Each row is a point. Any point is a mix of the corners, with weights that add up to 1. It lies inside the corners' shape when no weight is negative. Is each point inside? If not, which corners have a negative weight?

Corners:
(1): [-60  23]
(2): [ 36 -58]
(3): [5 7]
Points:
[ -8 -17] => inside
[  4 -38] => outside (3)
[ 42 -58] => outside (1)
[-3  7] => inside
[-22  21] => outside (2)
[-24  22] => outside (2)
[ 45 -60] => outside (1)
[-10   3] => inside

Corners:
(1): [-19   6  18  15 -24 -42   2  -7]
(2): [-15  13  14   6   0  23  -3 -15]
(3): [  9  -8  -4   6 -18  25  -7   0]
(4): [-8 -8 11 -8  3  4 -2 37]
(5): [ -2  16  -6  -6 -28  16   8  -7]
(6): [ -2  -6 -23   3  -3  19  -6  -7]
(7): [24 -4  7 -3 -9 15 -9 -9]
(8): [ 39   0 -31  15  -7   1   7  21]
(9): [-23  17  -2  -3  -6  11  60 -18]
Points:
[  5   1  -7   2 -10  -7   9  13] => outside (2, 3)
[ -8   9   8  -1 -20   7   8  -8] => outside (6, 8)
[  9   2 -11   1  -9  18   5   0] => outside (1)
[ 7 -3  3  4 -7  9  5  4] => outside (5, 6)
[-16  11   3   2  -3  11  10  -6] => outside (3, 7)
[-11  10  -1   1  -8   2  29  -9] => outside (3)
[ 1  0 -5  0 -9 13  2  0] => inside

Corners:
(1): [ -4  11   1  -3 -14 -25   4 -17 -29   1  -7 -15  35  16]
(2): [ 11  16  22   3  28 -20   9  17   0 -41  10 -25 -17  -5]
(3): [-40 -17 -20  26  -5  17   5   9  11   5  21 -34  25 -60]
(4): [ -2  16   5 -44  25  -3  15   1 -22 -10  16  11   5  26]
(5): [-19 -32  -1 -25  13   4   2  26   3 -17   7 -10  -4 -26]
(6): [-29 -12  -4   7 -11   3 -17 -33 -37  21  -5  29   0  17]
(7): [ -6  22  -9  -9  10 -15  -9  43  -6  -8  18 -17 -17   2]
(8): [  0 -36  13   6 -35 -10   1 -39 -23  24   9 -28   4  12]
(9): [ 15   0  13  10  -9  28 -18  22  -5  -8  -4 -47  -4 -22]
(10): [  9  -1  35 -20 -36 -25  -7   9 -12  19  16   4 -31 -12]
(11): [  2  -5   0   9  -5 -15 -16  31 -15  12  16  25   1  -1]
(12): [ 31 -21 -32   2 -23  -8  17 -29   5   9  -4  21 -32  13]
(13): [  0 -30  -5 -11  -8 -20  15 -27  14  38   4  20   0 -20]
(14): [-30  12  42 -40  -8   8  16  17   5   5  13 -37  -1   7]
(15): [ -4  13   7 -23  -2   2  -4  -3   9   0  16   2   3  18]
Points:
[  1 -10  -1  -1  -6  -9   4   0  -2   0  10 -13   1 -11] => outside (6, 14)
[  1   2   7 -12   0  -3   3  13   0  -3   9 -10  -4  -4] => outside (6, 8)
[  0   1   7  -9 -10 -13  -2  10  -7   5  12  -5 -14  -3] => inside
[  6  -1  10 -26   3 -10   6  15   1 -13   3  -5  -4  -3] => outside (3, 6, 7, 8)
[ 0 -3 -6 -4  0 -7  2  1 -7 -2  8 -9  8  0] => outside (6, 10, 14)
